Every row gives one point. The window is the flat piece filled in between its corners: a triangle in 3 columns, a solid with four corners in 4, and so on. A path goes straight from each point to the next, and from the last back to the first. List the points from which the path goes on through the window.

Window, 4 rows:
[[-0.60  0.39  0.39  0.22]
 [ 0.64  0.17  0.54  0.21]
 [ 0.37  0.42 -0.61  0.09]
 [-0.34 -0.31 -0.05  0.15]]
Path:
(1): [ 0.49  0.43 -0.21 -0.13]
(2): [ 0.42  0.44 -0.31  0.78]
(3): [-0.04  0.00 -0.11  0.82]
(4): [-0.08  0.01 -0.05 -0.07]
(5): [ 0.63  0.51  0.55 -0.17]
(6): [0.67 0.41 0.59 0.65]
(7): [0.06 0.06 0.43 0.40]
(8): [-0.05  0.02  0.53 -0.14]
Through the window after points: 3

Window:
[[-0.33  0.28  0.00  0.16  0.56  0.43  1.02 -0.23]
 [-0.37 -0.41  0.41  0.18 -0.19  0.59  0.00 -0.44]
 [-0.15 -0.27  0.46 -0.42 -0.43  0.28  0.26 -0.30]
 [ 0.18  0.05 -1.14  0.59  0.09  0.36  0.77 -0.03]
 [ 0.61  0.22 -0.46  0.28  0.11 -0.07 -0.43 -0.04]
 [-0.38  0.10  0.09  0.73  0.48 -1.24  1.29  0.05]
 [ 0.16 -0.24 -0.53 -0.16  0.41 -0.27 -0.57  0.06]
 [ 0.81 -0.33 -0.65  0.15  0.67  0.63  0.15  0.00]]
Path:
(1): [-0.06 -0.21 -0.14  0.14  0.16  0.23  0.28  0.13]
(2): [ 0.08 -0.22 -0.25  0.08  0.32  0.06  0.33 -0.76]
(3): [ 0.07 -0.09  0.00  0.22  0.08  0.17  0.59 -0.57]
(4): [-0.18 -0.06  0.15  0.52 -0.06  0.51  0.49  0.75]
(5): [-0.19 -0.07  0.17  0.11 -0.09  0.43  0.34  0.45]
(6): [ 0.05 -0.17 -0.04 -0.17  0.07  0.14  0.40 -0.88]
(7): [-0.12 -0.16 -0.13  0.22  0.17 -0.01  0.50 -0.72]
(8): [-0.18 -0.13  0.08  0.29 -0.03  0.13  0.38  0.22]
Through the window after points: 5, 7

Window (11 x 11):
[[-0.40  0.16 -0.87 -0.09 -0.08  0.42  0.14  0.15  0.11 -0.17 -0.13]
 [-0.63 -0.05  0.32 -0.12  0.43 -0.02  0.49  0.40  0.63 -0.12 -0.03]
 [ 0.33  0.27  0.16 -0.26  0.57  0.43  0.80 -0.06  0.24  0.04 -0.21]
 [ 0.17  0.82 -0.36 -0.26 -0.36  0.23  0.56  0.19  1.25 -0.15 -0.23]
 [-0.19  0.37  0.53 -0.05 -0.46 -0.12 -0.14 -0.51 -0.11 -0.38  0.15]
 [ 0.02 -0.54  0.41 -0.39 -0.49  0.49 -1.00  0.24  0.04 -0.37 -0.01]
 [-0.27  0.45  0.18 -0.40 -0.08 -0.84  0.61  0.46 -0.20  0.08 -0.20]
 [ 0.12 -0.50 -0.54  0.92  0.04  0.70  0.24  0.49 -0.04  0.78 -0.09]
 [-0.37  0.21  0.24 -0.50  0.23  0.52  0.09 -0.09  0.39  0.60 -0.05]
 [ 0.47 -0.81  0.50  0.01  0.36 -2.03 -0.08 -0.46  0.04  0.24 -0.05]
 [-0.40 -1.79 -0.08 -0.30 -0.85 -0.44  0.00  0.38  0.01  0.04  0.35]]
Path:
(1): [ 0.03 -0.92  0.19 -0.08 -0.40 -0.60  0.05 -0.18 -0.02  0.06 -0.97]
(2): [-0.26  0.06  0.16 -0.23 -0.14 -0.36  0.32  0.13 -0.01  0.09 -0.48]
(3): [ 0.00  0.42  0.02 -0.22  0.10 -0.52  0.37  0.45 -0.02  0.08  0.95]
(4): [-0.08  0.12 -0.08 -0.02  0.11 -0.36  0.30  0.27  0.14  0.08  0.72]
(5): [-0.26 -0.20  0.06  0.01 -0.15 -0.09  0.42  0.08  0.16  0.16 -0.50]
(6): [-0.09 -0.16  0.05 -0.08 -0.25 -0.16  0.26 -0.04  0.28  0.12 -0.63]
(7): [ 0.17 -0.03  0.01 -0.17 -0.03 -0.30  0.12  0.10  0.20  0.11  0.25]
(8): [ 0.17  0.27 -0.07 -0.21 -0.02  0.15  0.09  0.37  0.45 -0.09  0.51]
(9): [-0.35 -0.18  0.16 -0.21 -0.42  0.22  0.20 -0.13  0.70 -0.13 -1.21]
(10): [-0.20 -0.27  0.15 -0.12 -0.24  0.24  0.18 -0.14  0.52 -0.03 -0.76]
(11): [ 0.08 -0.10 -0.07 -0.11 -0.02  0.14 -0.11  0.12  0.36 -0.03  0.39]
(12): [ 0.28 -0.12 -0.01 -0.18  0.00 -0.76 -0.10  0.08 -0.12  0.22  0.81]
Through the window after points: 2, 8

Window, 14 rows:
[[ 0.21  0.41 -0.02  0.04  0.87 -0.24  0.64  1.08 -0.14 -0.32  0.56 -0.12
   0.56 -0.24]
 [-0.63 -0.45 -0.57 -0.68  0.01  0.63  0.12 -0.25  0.03  0.85 -0.48 -0.05
  -0.05  0.14]
 [ 0.08 -0.21 -0.26 -0.66  0.10 -0.01  0.03  0.83 -0.44 -0.36  0.73 -0.32
   0.16  0.02]
 [-0.41 -0.07  0.11 -0.58  0.11 -0.22  0.41 -0.75 -0.56  0.50  0.32  0.13
   0.22  0.16]
 [ 0.32 -0.38 -0.32 -0.03  0.48  0.28  1.11 -0.49 -0.17  0.04  0.37  0.21
  -0.16  0.17]
 [-0.18  0.46 -0.07 -0.66  0.35 -0.22 -0.20  0.24 -0.29  0.14 -0.02  0.13
  -0.71 -0.29]
 [-0.06 -0.43  0.38  0.40  0.70  0.32 -0.02 -0.35  0.26  0.53  0.78 -0.13
  -0.14 -0.07]
 [ 0.69  0.14 -0.04 -0.08 -1.16  0.22  0.67  0.46  0.20  0.24 -0.70 -0.02
  -0.23 -0.25]
 [-0.23  0.15  0.51 -0.74  0.29 -0.56 -0.02  0.31 -0.17 -0.82 -0.08 -0.35
   0.16  0.12]
 [ 0.22  0.06 -0.64 -0.02 -1.13  0.15  0.14 -0.88  0.27 -0.27 -0.10  0.56
   0.20  0.23]
 [-0.15 -0.11 -0.88  0.51  0.16  0.13  0.33 -0.50  0.08  0.68  0.27 -0.59
  -0.35 -0.45]
 [-1.03 -0.62  0.28  0.56  0.04 -0.11  0.39  0.66  0.17  0.14  0.36 -0.08
  -0.04  0.05]
 [ 0.41 -0.25  0.44 -0.12 -0.01  0.05  0.52 -0.65 -1.19  0.03 -1.05  0.71
   0.16  0.23]
 [ 0.25 -1.41 -0.43 -0.65 -0.39 -0.35  0.09  0.09  0.39  0.63  0.00  0.44
   0.23  0.18]]
Path:
(1): [ 0.08 -0.14  0.15 -0.01 -0.03 -0.19  0.35  0.15 -0.15  0.20 -0.24  0.16
  0.01  0.91]
(2): [ 0.15 -0.11 -0.06 -0.07 -0.13 -0.05  0.36 -0.23 -0.28  0.35 -0.24  0.01
 -0.06  0.62]
(3): [-0.03 -0.19  0.11 -0.37 -0.06  0.16  0.52 -0.31 -0.49 -0.17 -0.14  0.52
  0.17 -1.11]
(4): [-0.20 -0.41 -0.05 -0.32  0.26  0.02  0.17 -0.13 -0.03  0.02  0.27  0.10
  0.16 -0.30]
(5): [-0.15 -0.29 -0.06 -0.05  0.19 -0.29  0.14  0.08 -0.16  0.36  0.12 -0.08
 -0.13  0.85]
(6): [ 0.17 -0.05 -0.05  0.06  0.32  0.03  0.25 -0.07  0.01  0.43  0.21 -0.09
 -0.15  0.56]
(7): [-0.24 -0.65  0.04 -0.23  0.37  0.22  0.43 -0.18 -0.02 -0.07  0.50  0.21
  0.08 -0.93]
(8): [-0.15 -0.48  0.23 -0.43 -0.05  0.13  0.39  0.12 -0.30 -0.11 -0.02  0.35
  0.22 -0.69]
Through the window after points: 2, 6

Window, 14 rows:
[[ 0.44 -0.29 -0.13 -0.48  1.01 -0.27  0.19 -0.27  0.40  0.35 -0.13  0.15
  -0.42 -0.22]
 [-0.61 -0.28 -0.65 -0.12 -0.08 -0.42 -0.49 -0.45  0.07  0.28  0.81  0.05
   0.17  0.10]
 [-0.10 -0.20  0.32 -0.07 -0.06 -0.17  1.07 -0.90 -0.34 -0.31  0.05  0.59
  -0.05  0.00]
 [ 0.26 -0.10  0.33  0.61  0.26  0.28  0.29 -0.18 -0.88  0.77 -0.25  0.06
   0.07 -0.02]
 [ 0.13 -0.40  0.80  0.12  0.18 -0.38 -0.57 -0.49  0.54  0.93  0.08 -0.18
   0.40 -0.51]
 [-0.04  0.40  0.17  0.19  1.32  0.08 -0.05 -0.40  0.30 -0.08  0.04 -0.34
   0.48 -0.20]
 [-0.44  0.29 -1.14 -0.46 -0.93 -0.21  0.17 -0.38  0.04  1.01  1.09 -0.72
   0.41 -0.39]
 [ 0.65 -0.01  1.06  0.01 -0.23  0.82 -0.09  1.00 -0.32  0.55  0.33  0.06
   0.10  0.43]
 [ 0.81 -0.62  0.20  0.36  0.23 -0.09 -0.02 -0.40  0.06  0.14 -0.48 -0.46
  -0.03 -0.16]
 [ 0.09 -0.08  0.51 -0.25 -0.06  0.32 -0.02 -0.85 -0.63  0.10 -0.32 -0.48
  -0.54 -0.32]
 [ 0.39  0.20  0.68  0.09 -0.06 -0.24 -0.21  0.78 -0.15  0.20 -0.68 -0.08
  -0.35 -0.11]
 [-0.02  0.26  0.33  0.37  0.70 -0.50  0.26 -0.38  0.26 -0.32  0.25 -0.19
  -1.09 -0.12]
 [-0.57 -0.22 -0.57  0.02 -0.64  1.21  0.30 -0.62  0.02  0.67  0.20  0.02
   0.09 -0.14]
 [ 1.01  0.16  0.21  0.20 -0.31 -0.30 -0.51 -0.61 -0.15  0.34 -0.37  0.16
  -0.45 -0.45]]
Path:
(1): [ 0.39 -0.30  0.40  0.05  0.30  0.17  0.05  0.00 -0.16 -0.23  0.09  0.01
 -0.06 -1.38]
(2): [ 0.14  0.25  0.21  0.14  0.14 -0.17  0.20 -0.44  0.14  0.53 -0.21 -0.23
 -0.40  0.58]
(3): [ 0.32  0.49  0.37 -0.12  0.24  0.21  0.04 -0.30 -0.08  0.66 -0.35 -0.24
 -0.29  0.88]
(4): [ 0.27 -0.23  0.35  0.13 -0.01  0.17  0.16 -0.11 -0.17  0.22  0.15 -0.10
 -0.03 -0.63]
(5): [ 0.32 -0.28  0.54  0.35  0.37  0.12 -0.05 -0.18 -0.42  0.06 -0.11  0.12
 -0.19 -0.46]
(6): [ 0.21  0.10  0.57  0.27  0.40 -0.09  0.14 -0.58  0.21  0.64 -0.68  0.05
 -0.32  0.76]
(7): [ 0.38  0.21  0.23 -0.04 -0.10 -0.02  0.08 -0.25  0.13  0.43 -0.13  0.06
 -0.04  0.64]
(8): [ 0.18 -0.13  0.25  0.14  0.07  0.08  0.07  0.15 -0.08  0.27  0.29  0.08
 -0.03 -0.36]
(9): [ 0.11 -0.17  0.09 -0.03  0.23  0.02  0.19 -0.35 -0.11  0.11  0.06 -0.03
 -0.16 -0.48]
(10): [ 0.16 -0.05  0.08 -0.15  0.12 -0.07  0.11 -0.60  0.03  0.46 -0.04 -0.16
 -0.07  0.14]
(11): [-0.07  0.33  0.27 -0.02  0.77 -0.25  0.04 -0.81  0.35  0.17 -0.25 -0.37
  0.08  0.73]
(12): [ 0.05 -0.02 -0.12  0.25  0.53  0.26 -0.12  0.17 -0.10  0.07  0.57 -0.05
  0.26 -1.15]
Through the window after points: 9, 11

Window:
[[ 0.32  0.52 -0.13 -0.23  1.14  0.11 -0.88  0.04  0.76 -0.83 -0.73  0.00
   0.84  0.19]
 [ 0.56  0.49 -0.39  0.31 -0.47 -0.02 -0.80 -0.41 -0.08  0.10  0.46  0.18
  -0.32  0.32]
 [ 0.44  0.06 -0.65 -0.22 -0.19 -0.14  0.65 -0.36  0.72  0.28  0.54 -0.29
   0.37 -0.10]
 [-0.24  0.07 -0.66  0.27  0.99 -0.16 -0.43 -0.10 -0.56  0.58  0.35 -0.19
   0.06 -0.29]
 [ 0.54 -0.45 -0.02  0.14  0.32 -0.52 -0.04  0.15  0.25  1.22 -0.28 -0.57
  -0.32  0.26]
 [ 0.62  0.69 -0.55 -0.23  0.33  0.96 -0.49 -0.27 -1.25  0.42  0.55 -0.19
  -0.01 -0.39]
 [-0.73 -0.01 -0.30  0.00  0.09  0.43  0.11 -0.59  0.54  0.24  0.48 -0.10
  -0.16  0.19]
 [ 1.08  0.01 -0.02 -0.06  0.51  0.39  0.65 -0.53  0.33  0.01  0.93  0.10
   0.44  0.48]
 [ 0.35  0.55  0.26 -0.01 -0.24 -0.48  0.19  0.34  0.62 -0.10 -0.01  0.19
  -0.17  0.14]
 [-0.62  0.22  0.22  0.47 -0.32  0.12  0.06 -0.47  0.40  0.29  0.33 -0.37
   0.37  0.24]
 [ 0.31 -0.28 -0.07  0.59 -0.14  0.48  0.41 -0.13  0.09  0.00  0.18 -0.32
   0.06  0.06]
 [ 0.23  0.24  0.24  0.24 -0.17  0.22 -0.07  0.28  0.39  0.20 -0.28  0.65
   0.42  0.16]
 [ 0.63 -0.48 -0.07 -0.33 -0.46 -0.55  0.21  0.42  0.11  0.47  0.22 -0.30
   0.01  0.36]
 [ 0.40  0.38 -0.44 -0.61 -0.22  0.01  0.26 -1.07 -0.28 -0.04  0.21  0.16
   0.07  0.00]]
Path:
(1): [ 0.95 -0.07  0.53 -0.04  0.05  0.11 -0.27 -0.31  0.20  0.23  0.44  0.19
  0.20 -0.52]
(2): [-0.25  0.35 -1.00  0.04  0.33  0.05  0.12 -0.05 -0.17  0.29 -0.07 -0.13
  0.00  0.60]
(3): [ 0.10  0.70 -0.60  0.17  0.28  0.31  0.01 -0.01 -0.35 -0.18  0.02 -0.34
  0.23  0.76]
(4): [ 0.34  0.09  0.00 -0.02  0.06  0.08 -0.34 -0.29  0.41 -0.03  0.30  0.33
  0.26 -0.33]
(5): [ 0.59  0.06 -0.05 -0.03  0.08  0.20 -0.34 -0.26 -0.04  0.27  0.40  0.08
  0.20 -0.55]
(6): [-0.21  0.58 -0.54  0.22  0.34  0.19 -0.04  0.08 -0.30  0.30 -0.11 -0.05
  0.01  0.80]
(7): [ 0.17  0.47 -1.07  0.41  0.66  0.14 -0.21  0.01 -0.49  0.32  0.02 -0.53
  0.14  0.86]
(8): [ 0.26  0.04 -0.06 -0.12  0.35  0.09 -0.07 -0.37 -0.05  0.25  0.47  0.11
  0.14 -0.39]
Through the window after points: 5, 7
